Rows are points. The points of each table are mixes of a few directions, plus a little noise. Count the directions of each table, and those that both share. Where both have some left over, give the other angles between the two spaces (their principal angles), to ten degrees, smallest first.

First (4 x 3):
array([[ 82,  42, -21],
       [  3,   0,  -1],
       [-43, -23,  11],
       [-42, -22,  10]])
Second (6 x 3):
array([[-21,   4, -39],
       [-75,  11, -61],
       [  7,  -7,  48],
       [ 59,  -4,   3],
       [ 30,  -8,  45],
       [ -3,   1,   6]])
Directions: first 1, second 2, shared 0; angles 30

First (6 x 6):
array([[ 36, -38,  11, -26, -22, -33],
       [  3,  83,  32,  10,  17, -15],
       [-15,   9,  -9,   7,   9,  15],
       [ -3, -78, -22,   0, -21,  12],
       [ 10, -11, -49, -69,  33,  -5],
       [-33,  34,  38,  80, -17,  26]])
Second (9 x 6):
array([[ 43, -16, -14, -55,  12, -41],
       [ 31,  -7, -16, -35,  19, -31],
       [ 24, -31, -26, -38,  14, -21],
       [-24,  19,   1,  40,  10,  20],
       [-19, -35, -37,  12,  16,  22],
       [-12, -15,  24,  -4, -44,  18],
       [-14, -18, -29,  14,  19,  15],
       [-19, -24,  41,  -5, -72,  29],
       [-11, 126,  57,  73,  25, -11]])
Directions: first 3, second 3, shared 2; angles 50

First (9 x 9):
array([[-10,   6,  42,  -8, -41, -22,  21,  41,   8],
       [  8, -22, -24,  16,  38,  -6, -30,  -3, -15],
       [  2, -23,  11,  15,   9, -28, -20,  37,  -6],
       [  9,  23, -55, -12,  27,  59,   7, -82,   0],
       [ -7, -21,  47,  14, -21, -49,  -6,  71,   0],
       [-15,  10,  68, -11, -65, -37,  35,  62,  13],
       [ -9,   9,  34,  -9, -35, -13,  19,  26,   8],
       [  3,  20, -35, -13,  13,  43,  11, -56,   2],
       [ 18,  -6, -90,  11,  78,  51, -33, -88, -14]])
Second (10 x 9):
array([[  12,    6,  -69,    0,   52,   52,  -15,  -81,   -7],
       [  13,    7,  -69,   -1,   52,   52,  -16,  -79,   -7],
       [  16,    8,  -96,   -1,   70,   70,  -20, -109,  -10],
       [  -8,  -14,   48,    8,  -29,  -45,    0,   66,    2],
       [  -2,  -28,   32,   17,   -4,  -46,  -19,   59,   -6],
       [  -7,  -12,   37,    7,  -19,  -36,   -3,   49,    0],
       [ -10,   11,   37,  -10,  -40,  -14,   23,   29,    9],
       [  -7,    8,   24,   -7,  -28,   -9,   19,   17,    6],
       [  -8,    4,   37,   -6,  -34,  -22,   16,   36,    7],
       [  -7,    8,   18,   -5,  -21,   -5,   14,   10,    5]])
Directions: first 2, second 2, shared 2

First (10 x 12):
array([[  9,  -3, -23,  30,  39,  -2, -43, -17,  -2,  -6,  26,  19],
       [-21, -19,  26, -19, -33,  -1,  35,  12, -25,  32, -43, -34],
       [-16, -19,   1,  -6,  -5, -11,   0,  12,   9,   1, -16, -11],
       [-10, -31,  36,  -3, -29,  -3,  32,   3, -41,  59, -28, -26],
       [  0,  -8,  40, -19, -39,   8,  49,   7, -28,  44, -19, -19],
       [-24, -57, -46,  63,  75, -31, -96, -22,  -7,   2,   4,   4],
       [ -9, -37, -35,  56,  65, -17, -77, -24, -15,   7,  15,  13],
       [ 62,  84,  -7, -25,  -2,  26,  17,   0,  64, -66,  86,  66],
       [  6,  74, -24, -38, -18,  38,  21,   3,   8, -52, -24,  -5],
       [  2,  13,  29, -45, -49,  -4,  57,  28,  38, -17,  -2,  -2]])
Second (8 x 12):
array([[ -12,  -55,    4,   14,    7,   -1,   11,  -30,  -15,  -10,  -32,
         -11],
       [ -10,  -16,   57,    3,   34,   11,   -6,   -5,  -17,  -16,  -34,
          11],
       [  46,  -28,   24,    5,   -8,  -47,  -35,   -2,  -17,   24,  -48,
         -16],
       [  10,   25, -107,    7,  -68,  -22,   17,   -1,   28,   25,   51,
         -20],
       [ -50,   37,    5,   34,   -2,   25,   23,  -14,    4,  -31,   -9,
          32],
       [   3,   35,    3,   -3,   -3,    1,   -5,   15,    8,    2,   13,
          11],
       [  -8,   56,  111,   -2,   54,   22,  -28,   29,  -11,  -21,  -31,
          46],
       [  23,  -53,  -95,  -58,  -14,   12,   25,    8,   20,   27,   90,
         -53]])
Directions: first 4, second 4, shared 0; angles 40, 70, 80, 90
